Every row gives one point. Each copy is the shape, with its points in the same order, turned, moved and blurred by noise. Some copies are also mirrored. Which?
In the rows, 128 means zero.

Shape (7 x 3):
0: 110 165 108
1: 140 153  99
2: 101  72  68
3: 149 155 183
4: 187 144 203
5: 123 188 163
6: 102  98 115
Copy 1 (7 x 3):
0: 134 176 125
1: 157 158 116
2: 108  91  82
3: 162 153 196
4: 191 129 219
5: 142 189 184
6: 106 108 124
Copy 1 is: only turned
Copy 2 (7 x 3):
0: 118 149 113
1: 148 141 103
2: 121  59  73
3: 152 140 188
4: 197 133 214
5: 125 171 171
6: 117  82 116
Copy 2 is: only turned

Shape (7 x 4):
0: 148 130 189  53
1: 133  89 141 110
2: 184 101  96 182
3: 116 145  60 185
4:  98 156 195 129
5: 126 125 157 105
6: 204 111 137 112
Copy 1 (7 x 4):
0: 137  94 201  71
1: 113 140 153 120
2: 174 175 101 164
3: 151 109  56 192
4: 130  71 199 162
5: 134 103 160 121
6: 178 160 153  98
Copy 1 is: mirrored
Copy 2 (7 x 4):
0: 160 101 161  71
1: 161 125  86 111
2: 157 103  61 206
3:  75 129  43 190
4: 121 177 152 116
5: 139 131 120 109
6: 176  70 117 153
Copy 2 is: mirrored

Shape (9 x 6):
0:  53 112  88 185  51 213
1: 114  67  66 106 121 148
2: 165 116 113 113 214 124
3: 101 128 161 187 178 106
4: 194 118 136 136 176 108
5: 119 158  88 111 124 110
6: 163 161 127 109 116  83
7:  90 157 139 133 173 172
8: 115 115 185 136 164 131
Copy 1 (9 x 6):
0:  54  90  90 203  60 234
1:  91  47  58 115  90 131
2: 134  87  75 116 199  86
3:  83  96 136 197 178  99
4: 169  84 113 145 172  84
5: 106 138  76 147 106 102
6: 152 139 118 142 105  80
7:  72 138 112 145 177 159
8:  95  95 162 144 174 119
Copy 1 is: only turned
Copy 2 (9 x 6):
0:  40 110 139 199  59 214
1: 106  78  70 126 119 167
2: 143 131 117 132 212 110
3:  85 125 168 189 170  81
4: 173 129 135 160 176  86
5: 102 163 100 126 105 112
6: 156 157 128 129 104  72
7:  78 167 165 137 159 140
8: 113 107 187 145 168 104
Copy 2 is: only turned
Copy 3 (9 x 6):
0:  63 132  50 191  45 209
1: 107  65  59  94  93 130
2: 162 107  83  94 195 117
3: 113 117 122 179 187 123
4: 200 118 107 133 163  94
5: 104 162  86 104 109  91
6: 166 157 117 120 110  64
7: 108 145 115 126 157 173
8: 133 111 148 151 155 149
Copy 3 is: only turned

Shape (15 x 9):
0: 115 103  98 219 191  74  92 101 117
1: 126 156 101 179 171 117  93 181 135
2: 151 148  76 145 167  96  71 111 103
3:  77 177  79 185 168 108  61  88 137
4: 152  78 132  72 228 154 193 142 136
5: 118 158 189 117 109 100 157 134 167
6: 131  74 109 106 159 178 210 116 135
7: 129 104 115 128 189 171 213 118 114
8: 169 148 197 114  73 125 154 107 200
9: 118 153 132 109  76  67 191 108 162
10:  89 117 164  89  98 100 152 128 141
11: 132  85 152 113 183 177 209  90  83
12: 125 145  92 178 141 105  69 157  86
13: 136 103 159  97  73 128 141 153 198
14: 136 155 158 130  77  80 177 124 180
Copy 1 (15 x 9):
0: 157 133  60 205 170  94  51 133 127
1: 170 177 110 154 133 138  65 179 121
2: 180 157  91 134 145  73  84 120 114
3: 129 195  62 146 143  98  46 111 172
4: 105  83 102  74 213 169 147 175  80
5:  98 123 186 129 106 127 120 160 162
6: 116  94  98 102 166 195 172 123 108
7: 126 123 103 132 201 194 166 128  95
8: 122  81 199 119  96 133 138 121 203
9:  86 117 144 153  90  85 182 128 165
10:  68 102 144 115  87 122 127 130 121
11: 111  97 136 120 200 187 151  88  73
12: 178 173  92 164 105 103  62 137  97
13: 109  71 157 104  63 155 132 154 161
14: 104 101 164 152  86 106 161 143 174
Copy 1 is: only turned
Copy 2 (15 x 9):
0: 104 103 125 201 233 114 123  74 137
1: 126 184 114 168 191 132 116 142 122
2: 137 139  96 145 195 144  99  68 117
3:  76 173 137 170 181 150 114  49 142
4: 129  69 125  49 222 152 195 182 147
5: 126 118 129 126  83  81 161 149 160
6: 126  60 114 107 180 190 225 160 157
7: 142  92 143 114 200 173 236 145 143
8: 170  91 136 125  52 113 141 144 194
9: 128 104  74 143  90  83 196 104 169
10:  87  89 104 113  90 107 175 129 134
11: 139  49 163  90 183 167 232 137 116
12: 131 154  91 184 186 142 111 104  80
13: 128  95  87 129  71 139 137 172 181
14: 152 105  99 153  77  80 180 131 186
Copy 2 is: only turned

Shape (16 x 11):
0:  50 114 147 183  43 144 134 120  50 106 106
1:  98 144  99  74 116  75 141 113 164 135 157
2: 137 152 132 108 133 179  84 170 104 135  91
3:  59 108 161 156  84 164 133 137  51  60  88
4: 135 171 119 117 171 148 116 128 122  92  75
5:  98 107 137 106 169  83 132 150 111 136 154
6:  83 145  99 133 146  52 127 119 143 172 143
7:  85 148  95 117 189 102 171 151 195 159 152
8:  89 137  62  92 161  60 118 135 139 115 140
9: 139 147 134  83 170 171 127  84  85 129  81
10: 100 155  93 130 155  93 128 116 150 124 189
11: 113 130  86 136 191  93 101 113 168 146 161
12: 149 149 100 133 171 155 133 151  94 136  51
13: 140  91  89 104 137 172 127 119 111 117  91
14: 110 119 129 126 158  69 116 121 193 134 120
15: 144 136 106 132 139  53 162 132 154 126 176
Copy 1 (16 x 11):
0:  68 125 165 174  45 145 175 150  97  81 104
1: 112 133  75  97 151  90 137 104 169 116 153
2: 144 166 147  97 131 183 109 175 108 152 100
3:  72 118 198 145  94 158 178 156  92  79  70
4: 153 161 138 113 183 147 127 127  91 131  82
5:  94  98 130 107 164  87 127 146 118 150 152
6:  95 139  64 140 144  63 112 118 118 141 155
7: 112 139  60 152 212  90 140 148 163 170 147
8: 104 117  60  89 178  81 117 132 117 102 131
9: 151 116 147 113 159 190 119  85  91 154 101
10: 123 139  88 138 178  90 123 137 136  98 177
11: 133 128  82 147 192  85  77 138 126 124 159
12: 162 132 115 122 152 159 126 155  70 172  72
13: 157  86 122 121 139 172 117 144 128 124  85
14: 122 139 107 135 166  55  90 124 162 141 111
15: 158 120  96 125 161  43 151 134 143 125 168
Copy 1 is: only turned
Copy 2 (16 x 11):
0:  67 110 134 168  41 106 108  96  83  54  90
1: 104 173 134  77  90  84 159 103 163 180 144
2: 119 139 162  82 139 182  96 144  81 129  99
3:  81 119 139 127  75 139 114 105 102  13  97
4: 120 170 137  89 175 151 125  97 130 115 101
5:  86 123 144  99 141  87 154 137 130 136 172
6:  49 150 127 115 128  77 161 106 148 186 144
7:  82 147 101  95 147 137 200 138 186 193 160
8:  71 161  97  61 139  81 125 106 155 156 160
9: 150 141 154  92 173 153 153  57  81 112 139
10:  77 176 107 119 128 110 126 113 166 167 181
11:  94 138 121 121 166 107 119 105 177 186 170
12: 118 134 108  96 201 154 137 124  84 121  75
13: 165  94 110  87 134 147 113  95 120 117 112
14:  97 147 152 122 143  92 148 123 191 174 113
15: 125 176 113 135 124  59 150 155 171 170 156
Copy 2 is: only turned
Copy 3 (16 x 11):
0:  67 131 120 153   7 191 155 143 116  88 109
1: 128 158  98  53  99  79 141 112 177 101 121
2: 113 160 121 119 158 164  96 168  93 106 113
3:  77  97 125 144  59 214 149 129 104  58  89
4: 137 162  91 136 173 152 129 115 117  80  92
5: 127 113 125  84 117 115 149 144 169 145  72
6: 117 170  89 103  96  67 151 138 196 141  83
7:  91 155 106  89 177  57 182 134 195 132 115
8: 128 132  51  66 126  84 142 146 194  98  76
9: 135 146  94 111 159 158 127  85  67 123  87
10: 124 148  81  95 122 117 159 126 216 141 130
11: 125 141  73 123 153  89 122 112 207 155 102
12: 124 144  83 159 169 129 139 154  76 103  90
13: 113  98  80 120 143 128 109 120  88 101 131
14: 128 149 125 114 135  65 113 116 195 107  91
15: 177 140 105 108 111  72 174 141 198 117 129
Copy 3 is: mirrored
Copy 4 (16 x 11):
0:  36  95 128 180 121 168 168 146  42  89  99
1:  87 152  87  98 111 133  99 130 162 180 136
2: 164 129 134 101 157 168  98 167  84  95  78
3:  53 110 135 142 161 153 193 165  61  55  95
4: 151 171 114 118 168 117 114 147 124  90  67
5: 100 128 133  93 173  99 105 142 111 165 154
6:  79 134 114 145 134  96  66 130 130 193 127
7: 131 167 123 150 174 130  91 149 183 203 151
8:  86 147  71 108 148  88  74 166 151 156 140
9: 145 139  97  90 196 134 131 104 100 117  41
10:  95 162  96 136 146 122  76 109 142 150 166
11: 129 130 107 139 166  97  47 114 162 149 148
12: 176 142 105 138 178 106 120 171  89 119  53
13: 156  87  71 115 169 139 140 143 120 111  85
14: 113 123 145 125 125  91  88 129 181 156 120
15: 125 159 105 129 109  85 109 115 136 177 179
Copy 4 is: only turned
